Every row gives one point. To make a cloud, some directions were put in groups of two or more. Within a group, all points are equally far from the middle, so they leave a hole (a ring in 2 directions, a hollow ball in 3). The other directions are filled evenly. Then the cloud was stretched, turned, moved and blurred a little. Count the holes, and give their numbers of directions, smallest first.

Cloud, 13 rows:
[[-2.1 -5.0]
 [ 0.6  2.9]
 [ 2.5  1.8]
 [-4.6  0.0]
 [-0.2 -5.2]
 [-1.1 -5.2]
 [-3.6  1.9]
 [-0.8 -5.2]
 [-4.7 -0.2]
 [-4.3  0.8]
 [ 1.4  2.6]
 [ 3.4 -1.8]
 [-1.1  3.0]]
Holes: 1 (2)

Cloud:
[[ 2.1  2.3  3.3]
 [ 4.1 -2.5  4.9]
 [ 2.2 -2.7 -2.1]
 [-3.0  1.5  1.2]
 [-3.8 -0.7  0.1]
 [ 1.4  4.0 -0.7]
 [ 4.2 -1.5  6.1]
 [ 3.6 -0.8 -1.1]
 [ 0.1  1.8  5.3]
 [ 1.0 -3.2 -3.1]
 [ 2.2  2.6  2.2]
 [ 2.8 -1.0 -4.1]
 [ 4.0 -0.9  2.8]
 [-2.7 -5.0  4.3]
 [ 2.7 -0.6 -5.1]
 [ 3.7  0.6  3.1]
 [-0.4 -5.2  1.4]
 [ 1.2 -3.1 -2.9]
 [ 3.7 -3.7  4.4]
 [-1.7 -5.5  3.3]
 [ 1.1 -4.7  0.7]]
Holes: 1 (2)

Cloud:
[[ 0.9 -0.4  4.3 -2.6]
 [-1.9 -0.4  4.5 -2.1]
 [-0.5  2.1  5.2 -1.4]
 [-1.4 -4.0 -0.1  3.0]
 [ 3.2  1.9  0.3 -4.4]
 [ 4.8 -1.8 -1.0  0.6]
 [ 1.9 -2.3  3.3 -1.7]
 [ 1.9  3.4 -5.1  1.8]
 [-1.4  1.1 -5.9 -2.6]
 [-3.6  4.7  2.1 -2.3]
 [ 5.2  1.5  1.5 -0.1]
 [ 4.4  0.7 -2.2  3.0]
 [-1.2  1.2  4.7  3.2]
 [ 4.9  0.7  2.1  0.2]
 [ 0.0 -3.6 -3.7 -1.7]
 [-4.6 -0.9 -4.4 -0.7]
 [-2.3  5.2 -0.6 -3.8]
 [-6.5  1.3  0.4  0.8]
 [-2.2  3.5  4.0 -2.4]
 [ 4.4  2.5 -0.1 -3.3]
 [-6.2  3.3 -1.2 -0.4]
 [ 1.5  6.5  1.1  0.4]
 [ 1.6  4.4  3.0 -2.9]
 [-0.6  1.7 -6.6 -0.7]
 [ 2.5 -1.4  3.4 -2.0]
 [ 1.1  5.2 -4.4 -1.6]
 [-1.2 -1.5  4.6 -1.0]
 [-4.2  2.8 -4.5 -2.2]
 [ 2.0 -2.6 -3.9  2.1]
 [-5.1  2.8 -2.3  3.1]
 [-4.5  3.2 -4.6 -0.6]]
Holes: 1 (4)

Cloud:
[[-2.4 -0.6 -3.2 -2.1  5.9  0.8]
 [-1.8 -3.4 -1.7  1.6 -4.6  1.5]
 [-3.4  0.8 -2.9 -0.1  0.6 -4.8]
 [-0.4 -1.3  0.5  1.1  0.2  5.5]
 [ 1.5  2.7 -7.5  2.5  1.1 -1.5]
 [ 3.3  2.0  1.4 -1.2  2.1 -3.6]
 [ 2.1 -5.9  1.8 -3.1 -2.8 -0.5]
 [ 2.5 -4.2 -1.4  4.0 -4.2 -1.6]
 [ 7.4  2.3 -1.4  2.5  2.0 -5.3]
 [-0.6  2.7  0.2  0.9  5.3 -1.5]
 [ 1.4  1.0 -5.9  0.1 -4.6 -7.0]
 [ 0.5 -4.9  1.2  1.5 -2.9 -0.3]
 [-1.4 -2.6 -0.1 -1.6  6.8 -1.0]
 [-3.5 -2.6  0.9  3.0 -1.3 -0.4]
 [-5.2  1.9  0.3  0.1 -4.9 -2.9]
 [ 2.3 -1.9  1.6 -3.3 -3.2 -4.1]
 [ 2.4  1.6 -6.1  2.4 -1.3  0.0]
 [ 5.5 -1.1 -2.8 -4.1 -2.3 -3.0]
 [ 2.6  0.8  3.5  2.7 -1.4 -3.7]
 [-0.7  2.4 -0.3  2.4  1.7  2.9]
 [ 1.7 -1.3  4.2 -4.4  0.0 -0.5]
 [-1.2 -1.4 -1.2  3.9  4.4 -6.5]
 [-0.4  2.6 -1.6 -0.8 -4.4 -4.5]
 [-0.3 -3.1 -3.3 -1.7  4.0  2.1]
 [ 1.3 -1.9  0.9 -4.8 -1.9  0.2]
 [-3.4 -2.5  1.7 -0.8  2.2 -5.4]
 [-0.9 -3.1  1.4 -3.7  1.8 -3.8]
 [ 2.9  0.6 -2.7 -0.7 -1.9 -1.0]
 [ 0.7  3.8  3.1  1.5 -2.9 -1.8]
 [ 2.5  3.5  5.4 -1.2  1.2 -0.2]
 [ 0.4  4.9 -2.5 -6.0  0.9 -1.3]
 [-1.5  6.6 -5.3  2.1  3.7 -3.4]
 [ 3.9 -2.1 -3.1  1.4  0.1  4.1]
 [-1.0  0.0  4.8 -1.1  0.5 -3.5]
 [-4.0  1.8  0.9 -0.2 -0.7 -4.7]
 [-2.0  7.2 -1.3  1.0 -1.4 -7.3]
 [-0.3  2.6 -2.2 -1.3 -0.8 -6.6]
 [ 2.6  2.6  0.8  4.4  0.4 -1.7]
 [-1.1  1.2  0.7  4.6  4.8  0.6]
 [-0.1 -1.2  4.2 -2.2 -4.6 -3.8]
 [ 3.2 -1.7 -2.1 -1.0 -3.6  1.0]
 [-1.4 -1.0  0.8  3.5 -3.1 -5.0]
 [-6.9  3.1 -5.9  3.2  1.4 -5.2]
 [ 8.6 -1.4  4.2 -2.6 -1.9  2.8]
 [ 3.6  0.9 -2.0  5.2  4.9 -1.8]
 [-2.5  0.5 -2.1  1.7  3.2 -2.2]
 [-1.1 -3.4 -1.7 -5.5 -5.8 -0.3]
 [ 1.7  3.4 -1.8  1.5  0.3  2.8]
 [ 0.3  6.1 -1.2 -2.2 -3.0 -2.9]]
Holes: 0
